Every row gives one point. The last column is the point's height on a tilted bowl or saddle (a function of degree 2), plus a little noise. Count its main directions that bend up, bend down and stay straight.
(in the rows, 100 means zero)

Points:
[[62,131,133],
[48,115,138],
[102,90,106],
[51,114,135],
[60,169,167],
[71,41,125],
[141,122,145],
[117,83,111],
[71,131,126]]
Directions: 2 up, 0 down, 0 straight

Points:
[[121,105,84],
[136,126,72],
[49,73,63],
[51,110,104],
[67,119,101],
[163,91,122],
[82,128,94],
[132,178,23],
[44,54,35],
[103,87,82],
[88,70,70]]
Directions: 1 up, 1 down, 0 straight

Points:
[[116,123,79,101],
[119,140,132,73],
[95,101,118,94],
[112,25,90,123],
[73,139,105,109],
[137,87,115,101],
[69,150,115,104],
[69,101,95,97],
[77,116,162,40],
[72,76,43,64],
[112,64,100,109],
[112,104,82,97],
[65,108,45,99],
[59,45,123,97],
[144,85,104,98],
[161,99,87,75],
[96,195,65,195],
[49,156,97,132]]
Directions: 1 up, 2 down, 0 straight

Points:
[[110,91,51,123],
[122,60,89,124],
[101,56,81,125],
[108,100,69,107],
[152,115,142,138],
[123,68,99,118],
[76,116,109,104],
[102,108,134,108],
[112,121,108,100],
[110,63,108,119],
[74,82,118,115],
[90,106,158,132],
[114,34,92,151],
[87,132,35,148],
[5,92,128,195],
[151,128,59,143],
[78,86,72,113]]
Directions: 3 up, 0 down, 0 straight

Points:
[[121,109,74,109,86],
[51,84,128,111,67],
[111,115,101,67,71],
[94,106,75,85,82],
[121,98,78,157,181],
[107,153,99,81,58],
[132,94,78,84,58],
[98,43,108,75,125],
[69,121,116,97,38],
[107,105,91,131,111],
[102,53,44,101,31],
[195,74,98,121,153],
[82,95,41,82,135],
[124,95,123,112,121],
[89,74,93,140,121],
[68,75,99,90,74],
[97,96,125,94,87],
[95,96,155,108,133],
[107,121,87,95,74],
[95,87,86,116,84],
[112,141,107,111,65],
[125,41,99,98,109],
[115,149,89,64,81],
[114,91,74,129,106],
[90,94,132,39,148],
[117,124,99,135,120],
[50,113,98,125,75]]
Directions: 2 up, 1 down, 1 straight

Points:
[[89,127,123,126,96,80,114],
[69,94,47,98,103,94,159],
[102,77,195,106,78,109,159],
[81,95,111,70,63,131,106],
[101,111,24,71,126,99,193],
[116,111,108,92,57,137,121],
[138,80,92,103,67,150,141],
[136,60,97,121,109,93,139],
[148,94,70,133,87,90,150],
[75,110,102,86,86,105,112],
[99,30,95,84,100,133,120],
[33,129,72,81,103,114,159],
[118,75,75,124,111,70,127],
[89,71,93,100,100,124,107],
[58,106,111,95,99,60,132],
[117,121,123,116,138,84,106],
[111,111,139,112,101,97,111],
[113,138,79,105,40,91,151],
[99,104,149,117,106,81,118],
[112,70,79,102,115,126,130],
[155,67,101,92,126,66,117],
[133,101,142,102,142,130,133],
[84,122,103,124,150,131,134],
[32,85,109,89,166,140,116],
[101,127,123,143,103,83,121],
[79,91,95,86,105,63,121],
[77,62,101,53,66,90,155],
[116,104,60,110,94,59,121],
[79,161,104,76,111,86,126],
[148,69,64,85,113,83,139],
[85,84,78,66,82,106,134],
[86,107,105,113,96,90,110],
[62,68,96,69,91,72,150],
[142,78,117,131,93,112,145],
[104,102,88,71,101,127,120],
[168,119,92,122,80,83,133],
[98,108,89,76,101,77,114],
[136,146,77,63,98,108,141],
[97,155,87,113,75,124,145],
[48,116,95,65,103,72,152],
[99,92,117,74,101,109,106],
[68,69,169,112,80,118,111],
[124,96,98,87,91,113,117],
[75,131,92,65,110,75,129],
[113,96,95,82,46,75,143]]
Directions: 5 up, 1 down, 0 straight

Points:
[[120,109,73,96,66,150,126],
[90,75,58,148,83,103,130],
[82,126,164,117,91,34,143],
[54,65,107,65,16,124,74],
[119,41,61,127,138,77,124],
[49,107,76,59,119,173,151],
[44,84,123,163,88,98,140],
[54,117,93,142,74,151,134],
[145,103,109,104,68,125,128],
[121,43,62,119,96,74,128],
[135,43,37,54,103,115,136],
[114,89,79,92,118,105,122],
[148,97,63,107,95,110,143],
[114,78,5,86,82,122,156],
[55,109,87,119,125,149,136],
[145,113,129,102,118,154,142],
[33,80,79,97,111,74,141],
[49,148,162,61,83,69,152],
[106,74,101,23,147,151,114],
[138,63,104,96,39,67,111],
[64,52,79,123,116,57,127],
[101,106,109,90,83,122,117],
[91,115,23,116,67,113,137],
[148,61,107,144,128,61,145],
[83,72,68,117,120,138,122],
[76,100,77,154,157,118,128],
[99,101,89,89,54,82,110],
[91,126,98,112,131,166,132],
[135,138,185,103,61,137,144],
[67,122,148,90,105,113,129],
[89,66,175,130,121,149,128],
[147,88,107,104,120,110,131],
[132,111,110,51,122,116,131],
[145,132,173,113,178,120,112],
[143,139,140,61,148,17,137],
[113,81,61,56,173,83,106],
[194,93,88,112,111,120,178],
[98,102,81,111,111,81,125],
[108,165,129,143,142,135,114],
[123,72,57,175,69,25,169]]
Directions: 4 up, 2 down, 0 straight
